Rows are points. Any point is a mix of the corners, with weights that add up to 1. It lies inside the corners' shape when no weight is negative. Is each point inside? If not, which corners have a negative weight?
In the rows, 128 means zero.

Corners:
(1): [99 28]
(2): [179  95]
(3): [121 186]
Points:
[ 90 164] => outside (2)
[144 165] => outside (1)
[125 127] => inside
[142 146] => inside
[132  78] => inside

Corners:
(1): [184 101 169  98 102 135]
(2): [207 177  62 198  94 178]
(3): [ 51 171  90 117  92 179]
(4): [172  77 126 101 189 154]
(5): [ 20 107 185 136 117 156]
(6): [ 52 213 155 146 114 136]
(7): [159 110 125 139  96  55]
Points:
[182  56 146 137 133 103] => outside (3, 6)
[131 141 159 131 127 132] => outside (3)
[113 124 129 131 126 147] => inside
[169 110 159 107 106 137] => inside

Corners:
(1): [ 90 165 127 127 143 139 121 176 103 110 191]
(2): [126 142 167 165 145  85 108 172 208 109 148]
(3): [ 95  93 143 162 147 216 117  70 202 104 145]
(4): [165 129 145 109 173 115  70  82 176 101 221]
(5): [138 218 100  75 101 110 172 199 134 120  93]
(6): [ 61 168 108  84  88  82 160 132  60 112  72]
(7): [130 180 196  67 110  82 187 190  71 171  51]
(8): [140 204 159  58  24 113 151 173  80  85  75]
(9): [160  78 116 151 143 117  41 115 163 114 156]
(10): [143 123 103 194 172 175 149  64 148  70 161]
(11): [ 75  63 112 126 172 138 112 138 163  33 151]
(12): [134 135 165  76  16  68 220 198  96 158 151]
Points:
[124 183 162  77  81  78 147 175 104 151  99] => outside (10, 11)
[131 159 140 100 115  91 139 161 117 119 127] => outside (3)
[121  97 143 149 147 129 112 112 149 111 159] => outside (5, 8)
[133 123 127 142 156 134 128 145 165 111 169] => outside (6, 8)
[108 125 129 133 152 123 128 143 152 103 155] => outside (8)

Corners:
(1): [184  94   7 119  91 146 173 129 105 114  74  77 128 162]
(2): [187 134 155 131 129 132 168 135 155 117 154 189  86 153]
(3): [127 132  84 140 152 178 168 100  91 168  58  84 124 100]
(4): [116 154 130 138 167 115 147 164 170 120 170 141 125 129]
(5): [148 111  59 135 146 183 131 105  92 179 104 153 161 114]
(6): [175  86  87 115 185 169 104  69 133 180  69  97 132  90]
(7): [143 155 181 178 161 134 113 189 159  90 120 146 116 141]
(8): [115  85 175 121 137 103 146 186 164 137 127 170  95 172]
(9): [129 113 151 102 142 174 155 191 172  73 160 162 101 148]
(10): [104 181 181 105 141 102 127 130 109  80 143 155 169 170]
(11): [133 192 159 115 155 172 114 172 152 162 143 152 107 158]
(12): [114 124  57 127  77 157  89  80 106 146 121 125 127 107]
(13): [132 150  94  80 122 107 116 127 129 141  91 176 137  69]
(14): [158 130 180 131 124 140 168 163 163 127 139 106 166 154]
(15): [166  78  79 104 127 143 125 145  67 167 131 109 111 112]
Points:
[131 155 144 123 151 146 127 136 152 137 121 153 126 128] => outside (1, 15)
[142 114 125 126 140 142 138 145 132 134 125 132 121 144] => outside (13)
[140 119 123 130 121 150 119 145 136 126 150 140 118 152] => outside (3, 13)
[171  86  66 104 118 149 113 150 130 150 114 165  96 116] => outside (3, 4, 10, 14)

Corners:
(1): [127 111 132  29  65  98 171  71 103  93 160 160 111  79 128 197  77 117
 103 208]
(2): [173  64 158 142 159 117 146 102  84 182 133 173  70 108 134 161 136 137
 140 166]
(3): [142  83 136 138 109  95 195 121 133 121 160 120 106  90 115  96 183  48
 151 158]
(4): [ 51 166  99 137 148 189 150 209  78 224  86  99 127 181  23  58  62 154
 170 135]
(5): [182  83 101 148 185 175 144  95 103 106 197 149 145  59 172 135 188  78
 126 150]
(6): [ 34 141  80 182  82  94 237  91 149 125  84 195 165 123  73 182  84 151
 105  57]
(7): [ 75 161 145 116 160 146 142 181 190 170  80  90  99 128  41  66  81 208
 151 149]
(8): [148 102  21 163 196  91 100 156 100 134 166 120 118 173 100  75 132 153
 128  37]
(9): [127 108  75 166 144 186  96 121 172 193 170 103 123 183 114 116  97 108
 147  35]
(10): [174 137  75 125 170 140 191 146 147 193 124 137 167 194  44 100 132 140
 159  45]
(11): [134  90 207 136 148 109 189 134 106 108 221 122 143 106 123 181 142 138
 129 204]
(12): [ 83  64 177  42 173 116 189 103  92 106 143 148 162  85 153 153 136  87
 149 122]
(13): [151  75 129 148 195 164 169  51 106  70 161 114 113 157  88 149 157  83
 159 152]
(14): [167 131 143 125 164 136 121 130 104  93 133 115 124 128 133 166 212  56
 114  97]
(15): [172  99 115 169 120 143 129 115  87 115 156 122 125 120 128 134 176 162
 211  75]
(16): [107 143 107 121 110 106 221 108 145  59  90 201 195 165 162 125  81  76
 150 127]
(17): [106 153 104 125 115 169 215 140 106 194 120  99  80 186 121  80  89 205
 107  84]
(18): [102 167 150 108 148  54 212  41 111 121 167 151 124  72 174 184  92  78
 155 178]
(19): [ 17 163  51 138  91  72 222 129 176 148  68 153 171 200 134 170 123 144
 140 146]
(20): [ 96 103 104 106 134 117 242 151 132  89 131 142 107  83 149 218  83  86
 158 176]
(21): [161  43 159 104 107  78 199  71  99  94 118  73 172  46 206 199  92  79
 117 207]
Points:
[143 101 122 123 138 110 172  97 122 112 151 142 123 113 138 152 137 111
 136 132] => outside (4)
[158 140 118 126 170 131 165 140 151 113 166 100 137 123  90 125 115  81
 141 163] => outside (2, 6, 12, 15, 17, 19)
[133 143  99 177 142 132 160 112 122 156 131 133 142 164 102 118 124 156
 135  93] => outside (1, 3, 12, 20)
[ 91 157  64 128 108  97 159 134 144 156  93 122 145 179  97  85 106 126
 142  40] => outside (2, 5, 11, 13, 20)
[108 120 121 123 130 109 185 120 119 135 127 134 125 138 118 142 110 126
 140 125] => outside (5)

Corners:
(1): [130  91 169 147 100 116 183 139  64 134 112 234 165 192 146 174  58 133
 136 183]
(2): [104 204 137 213 162 147 151  56 150  93 216 229 124 212 190  90  72 119
 177 194]
(3): [151 204 124 169  59 113 132  45 102 167 166 132  62 106 136 169 154 197
  94 163]
(4): [123 162 121 106  60 143 190  72 122 146  92 104  70 107 124 159 115 232
 109 186]
(5): [157 191 121  90 107 167 179 117  58  95 105 151 118  88  66  74 150 123
 152  93]
(6): [121 191 106 113 133 142 134 178 141  91 182  89  71 172 101 177 156 195
 145 127]
(7): [ 53 215  35 133 159  85 132 163 149 112 197  79  86 111  96  81 187 152
 100 156]
(8): [132 130 122  76 124  44 142 110 130 137 123 184 156 128  79 157 119 176
 157  85]
(9): [177  98 185 112 172 129 184 147 156 183  75 194  94 214  67 215 120 125
 118 119]
(10): [104 248  59 120  62 120 193 104  70  62 155 131  98 153 123  80 209 151
  84 129]
(11): [105  79  73 128  95 137  74  86 130  82 142 162 216 130 141  75 198 118
 145 115]
(12): [127 161  56  70 148 131 159 147 109 152 112 129  30 188 100 161 141 138
  76 137]
(13): [172  95 140 143 113 139 152 111  66  74  87 152 185 119 112  57 146 145
  99  54]
(14): [147 134  78  66  88 117 161 132  80  88 107 165 171 191  65 134 103 166
  74 153]
(15): [119  97 145  75  65  61 177  81  82 157 180 127 153  91 110  91 186 149
 127 156]
(16): [190 129  59 119 178  64 149 133 154  88 157 119 119 122 166 211  75 108
  71 116]
(17): [106 105  22 153 161 128 107  49 120 172 152 133 140 159 129 157 133 181
 165 177]
(18): [171  76 121 174 123  95  88 142 125  74 122 113 204 134 155  61 141 113
 177 166]
(19): [154 169 135 112 124 115 145 146  77 126  95  90 160 107 143  91 176 212
  89 195]
(20): [175 102  90 139 118 148 155  70 101 105  96 145  77  36  85  35 206 233
 184 170]
(21): [ 91 155 121 156 202  80  75  88 115  45 142 168 117 225 165 227  66  93
  86 153]
Points:
[135 154 119 134 122 114 155 106  94 118 133 163 128 152 111 101 142 142
 126 149] => outside (4, 6, 11, 16)
[135 142 124 133 128 119 151 114 115 123 137 154 117 150 124 137 134 150
 131 146] => outside (14)
[145 134 115 125 109 115 145 105 102 104 128 150 151 140 122 118 141 156
 124 141] => outside (7, 12)
[135 123 101 127 114 121 130  99 116 111 130 151 140 128 118 111 159 157
 136 138] => inside

Corners:
(1): [174  80 142 102 154 126 103 115  67 193 162 183 131 126 221 161 195  94
 190 135]
(2): [ 93 193  87  67 157  74 140 111 212 164 123  98  58 108 124  49 133 145
 115  79]
(3): [191 108  93 119 161  89 218 122 105 174 166 185 167 130 157  59 174  85
  98  79]
(4): [ 71 121  93  41  73 164  58 138 109 147  70  80  75 173 137 117 133 149
 147 154]
(5): [ 20 143 121 170  61 210 115 112 171 116  45 176  73 145  77 158 205 113
 101 141]
(6): [197 122 131  80 156 207 157 127 120 124 121 139 174 167 168 177 130 129
 182 102]
(7): [ 98  96 112  98  58 127 145 106 140 133 157 178 142 134  83 140 131 152
 140 136]
(8): [184  40  84  83 144 126 237  76  86 196 129 143 104 102 181 191 104 147
 136 123]
(9): [157  69 161  73 135 138 173 178  77  99  95 133 189  98  93 146 104 171
  71  94]
(10): [169 112 141 110  75 125  78 115 130 142  84  61 161  42 213 147 128 193
 118 128]
(11): [ 77 139 150 143  46  59 121 178 170 144 145 169  48  93 171 127 174 123
 110 103]
(12): [ 86 193 120 110 107 227 108 125 160 120 123 135 179 118 154 170 176  95
  93 127]
(13): [111  97 176 163 191  87 230 201 172 223 131 186 154 100 168  29 116 107
  94  52]
(14): [ 54 148 103 128  95  94 174 122 124 176 158 143 106 147  78 113 182 102
 140  74]
(15): [ 66 221 160 105  74 238 131 173 216 179 118 139 101 139  59 148 184  91
  75 143]
(16): [ 75  96  66 159 178 123 145 124  79 144 141 140  73 142 147  97 107 183
 102  70]
(17): [ 74 118 118 183 120 114 110 187 215  90  31  98 139 128  98 146 126 171
 103 186]
(18): [165 128 190 122 112 184 167  87 133 118 142  96 218  48 163 181 120 129
 139 180]
(19): [110 191 115 140 138 166 103 126 149 140  55 118 133  76 147 142 118 127
 165 185]
(20): [137 191 184 180  85 181 115  97 219 178  40 139 153  88 125 166 134  78
  68 204]
(21): [134 164 163  45 177  99 134 208  66 192 118 165 231 151 224  89 175 197
 210 184]
Points:
[112 129 131 118 136 124 141 161 139 161 125 146 130 134 148 101 142 136
 117  95] => outside (5, 8, 18, 19)
[115 124 125 105 110 146 138 125 131 149 110 122 130 117 143 139 138 136
 130 137] => inside
[126 128 140 110 100 181 132 120 166 146  87 121 136 105 123 163 127 127
 108 149] => outside (3, 11, 14, 16, 21)
[ 94 169 152 130  96 152 129 150 165 161 114 161 146 135 134 130 178  99
 139 150] => outside (2, 8, 9, 10, 16)
[101 120 125 125 111 133 137 137 139 134 119 136 112 115 127 120 144 137
 122 108] => outside (8, 12, 20, 21)
